Every row gives one point. The points of each table are mixes of a few directions, plus a little noise. How many directions does each table use, and how many do they share? Where both have some left over, give the other angles between the two spaces (their principal angles), to ten degrees, smallest first.

First:
+0.26, -0.30
+0.32, -0.37
-0.07, +0.06
-0.40, +0.47
+0.21, -0.25
-0.37, +0.43
Second, 5 rows:
-0.19, -0.04
+0.31, +0.08
+0.49, +0.09
-0.76, -0.14
+0.12, +0.03
Directions: first 1, second 1, shared 0; angles 60

First, 5 rows:
-0.10, -0.19, -0.46, -0.12
+0.23, +0.42, +1.03, +0.27
-0.07, -0.15, -0.37, -0.10
+0.04, +0.07, +0.19, +0.03
-0.08, -0.15, -0.38, -0.11
Second, 7 rows:
-0.98, +0.12, +0.01, -0.44
-0.40, +0.19, +0.32, -0.13
-0.03, +0.07, +0.14, +0.01
+0.55, +0.11, +0.39, +0.32
+0.49, -0.27, -0.49, +0.14
+0.28, -0.11, -0.17, +0.10
+0.09, -0.10, -0.20, +0.01
Directions: first 1, second 2, shared 1

First:
-0.21, +0.05, -0.12, +0.28, -0.58, -0.49, +0.23, +0.55, +0.04
+0.57, -0.03, +0.11, +0.05, +0.42, +0.60, +0.13, -0.69, -0.93
-0.04, -0.14, -0.52, +0.17, -0.05, +0.02, -0.47, -0.44, +0.69
+0.25, -0.09, +0.16, +0.46, -0.38, -0.27, +0.38, +0.33, -0.10
-0.18, +0.11, +0.01, +0.08, +0.18, +0.05, -0.37, -0.07, +0.26
-0.20, +0.13, +0.11, +0.14, -0.18, -0.22, +0.10, +0.38, -0.12
+0.16, -0.07, +0.29, -0.37, +0.36, +0.23, +0.07, -0.13, -0.01
-0.35, +0.04, -0.07, -0.82, +0.22, +0.06, -0.06, +0.03, +0.17
Second, 9 rows:
+0.31, -0.14, +0.55, -0.52, +0.30, +0.15, +0.46, +0.12, -0.20
+0.75, -0.32, +0.24, +0.06, +0.19, +0.31, +0.36, -0.41, -0.23
-0.32, +0.11, -0.22, +0.37, -0.28, -0.30, -0.28, +0.22, +0.39
-0.61, +0.22, -0.12, -0.25, +0.10, -0.13, -0.47, +0.20, +0.50
+0.10, +0.08, +0.07, +0.04, -0.33, -0.13, +0.62, +0.32, -0.96
-0.60, +0.25, -0.12, -0.18, -0.02, -0.20, -0.37, +0.28, +0.35
+0.62, -0.27, -0.25, +0.51, -0.02, +0.27, -0.01, -0.67, -0.14
-0.30, +0.14, -0.26, -0.07, +0.03, +0.03, -0.31, -0.10, +0.07
+0.06, -0.07, +0.11, +0.03, +0.03, -0.02, -0.01, +0.03, +0.24
Directions: first 5, second 4, shared 4

First (10 x 12):
-0.37, +0.49, +0.11, +0.16, -0.01, +0.03, +0.32, -0.17, -0.15, +0.26, +0.08, +0.30
-0.30, +0.04, +0.21, -0.20, +0.51, +0.26, -0.13, -0.22, +0.02, -0.29, -0.30, +0.08
-0.06, -0.19, +0.10, -0.21, +0.34, +0.17, -0.23, -0.08, +0.10, -0.31, -0.23, -0.07
-0.18, -0.06, +0.16, -0.20, +0.42, +0.20, -0.16, -0.16, +0.05, -0.27, -0.25, +0.01
-0.14, +0.09, +0.05, -0.01, +0.10, +0.05, +0.03, -0.07, -0.03, -0.02, -0.04, +0.08
+0.12, +0.46, -0.24, +0.51, -0.84, -0.38, +0.58, +0.18, -0.22, +0.78, +0.56, +0.19
+0.64, -0.82, -0.23, -0.24, -0.07, -0.09, -0.57, +0.32, +0.26, -0.43, -0.07, -0.51
-0.24, -0.04, +0.18, -0.24, +0.48, +0.26, -0.16, -0.20, +0.04, -0.33, -0.32, +0.04
+0.62, +0.00, -0.46, +0.49, -1.17, -0.58, +0.34, +0.47, -0.10, +0.70, +0.70, -0.12
-0.11, +0.00, +0.07, -0.10, +0.23, +0.11, -0.07, -0.09, +0.02, -0.11, -0.14, +0.04
Second, 11 rows:
+0.23, -0.49, -0.49, -0.56, -0.11, +0.25, +0.35, -0.41, -0.09, +0.08, -0.08, +0.56
-0.25, +0.18, +0.52, +0.75, -0.18, +0.11, -0.16, +0.41, -0.16, +0.32, -0.12, -0.36
-0.07, +0.14, -0.01, -0.01, +0.10, -0.38, +0.21, +0.11, -0.04, +0.04, +0.09, -0.23
+0.35, -0.97, -0.57, -0.80, +0.70, +0.30, +0.17, -0.10, -0.36, -0.14, -0.43, +0.16
-0.02, +0.14, +0.19, -0.07, -0.05, -0.02, -0.30, -0.08, +0.26, -0.12, -0.01, -0.05
-0.07, -0.11, -0.17, -0.10, -0.65, +0.02, +0.41, -0.49, +0.33, -0.22, +0.19, +0.41
-0.13, +0.71, +0.45, +0.66, +0.34, -0.24, -0.39, +0.70, -0.35, +0.52, +0.07, -0.54
-0.03, +0.64, +0.09, +0.35, -0.03, -0.13, -0.19, +0.17, -0.01, +0.12, +0.31, +0.00
-0.15, -0.04, -0.04, +0.02, -0.03, -0.33, +0.27, -0.06, +0.22, -0.46, +0.13, -0.22
-0.06, +0.20, +0.41, -0.06, -0.34, -0.01, -0.31, -0.12, +0.25, +0.30, -0.11, -0.02
+0.19, -0.40, -0.40, -0.17, +0.27, +0.43, -0.06, -0.13, -0.06, -0.44, -0.05, +0.31
Directions: first 2, second 6, shared 1; angles 80

First:
-0.30, -0.04, +0.14, -0.31, +0.38, -0.22, -0.14, +0.04, +0.71, -0.35, -0.41, +0.04, -0.22, +0.38, +0.83, -0.70, -0.01, -0.16
-0.12, -0.05, -0.02, -0.05, +0.09, +0.15, +0.02, -0.23, -0.48, +0.24, +0.14, -0.10, -0.20, -0.21, -0.01, +0.23, -0.09, -0.31
+0.51, +0.15, -0.12, +0.42, -0.52, -0.05, +0.14, +0.32, +0.07, -0.07, +0.22, +0.10, +0.54, -0.05, -0.84, +0.34, +0.15, +0.66
-0.05, -0.08, -0.13, +0.18, +0.39, -0.50, +0.18, -0.18, +0.79, -0.49, -0.31, +0.46, -0.18, +0.57, +0.60, -0.74, -0.25, +0.13
-0.01, +0.00, -0.02, -0.03, -0.12, +0.26, -0.02, -0.07, -0.64, +0.33, +0.24, -0.18, -0.01, -0.34, -0.33, +0.46, +0.03, -0.17
-0.17, -0.06, +0.02, -0.16, +0.06, +0.26, -0.05, -0.21, -0.65, +0.37, +0.18, -0.20, -0.22, -0.32, -0.02, +0.36, -0.07, -0.39
-0.04, -0.09, -0.20, +0.24, +0.31, -0.21, +0.20, -0.36, +0.01, -0.10, -0.01, +0.30, -0.24, +0.19, +0.22, -0.20, -0.32, -0.12
+0.17, +0.19, +0.31, -0.31, -0.56, +0.29, -0.34, +0.72, +0.23, +0.04, -0.05, -0.45, +0.54, -0.24, -0.42, +0.26, +0.57, +0.37
Second:
-0.42, +0.02, +0.52, -0.84, -0.17, +0.64, -0.58, +0.32, -0.52, +0.47, -0.01, -0.83, -0.03, -0.56, +0.14, +0.39, +0.47, -0.55
-0.06, +0.00, +0.11, -0.16, -0.04, +0.12, -0.11, +0.08, -0.09, +0.09, -0.01, -0.17, -0.02, -0.13, +0.04, +0.09, +0.10, -0.11
+0.14, -0.03, -0.19, +0.30, +0.07, -0.23, +0.20, -0.14, +0.18, -0.19, +0.01, +0.30, +0.00, +0.22, -0.06, -0.14, -0.17, +0.18
+0.23, -0.02, -0.28, +0.48, +0.11, -0.34, +0.32, -0.19, +0.25, -0.27, +0.01, +0.45, +0.04, +0.31, -0.11, -0.21, -0.27, +0.28
+0.25, -0.03, -0.33, +0.53, +0.09, -0.40, +0.35, -0.24, +0.31, -0.28, +0.00, +0.52, +0.01, +0.37, -0.09, -0.26, -0.29, +0.33
+0.10, +0.02, -0.15, +0.22, +0.06, -0.16, +0.15, -0.10, +0.12, -0.11, +0.01, +0.20, +0.01, +0.13, -0.04, -0.11, -0.11, +0.14
-0.59, +0.03, +0.71, -1.24, -0.23, +0.97, -0.83, +0.51, -0.72, +0.68, -0.02, -1.18, -0.06, -0.83, +0.23, +0.59, +0.68, -0.79
-0.01, -0.01, +0.03, -0.07, -0.01, +0.06, -0.03, +0.03, -0.05, +0.05, +0.00, -0.06, +0.03, -0.06, +0.00, +0.03, +0.03, -0.06
+0.23, -0.02, -0.25, +0.44, +0.08, -0.33, +0.29, -0.18, +0.26, -0.22, +0.01, +0.40, +0.02, +0.28, -0.06, -0.21, -0.23, +0.28
+0.27, -0.03, -0.31, +0.54, +0.10, -0.42, +0.37, -0.22, +0.32, -0.31, +0.03, +0.49, +0.03, +0.35, -0.09, -0.24, -0.30, +0.32
-0.06, +0.00, +0.07, -0.15, -0.02, +0.10, -0.09, +0.05, -0.09, +0.08, +0.00, -0.14, -0.03, -0.10, +0.02, +0.06, +0.07, -0.10
Directions: first 3, second 1, shared 1
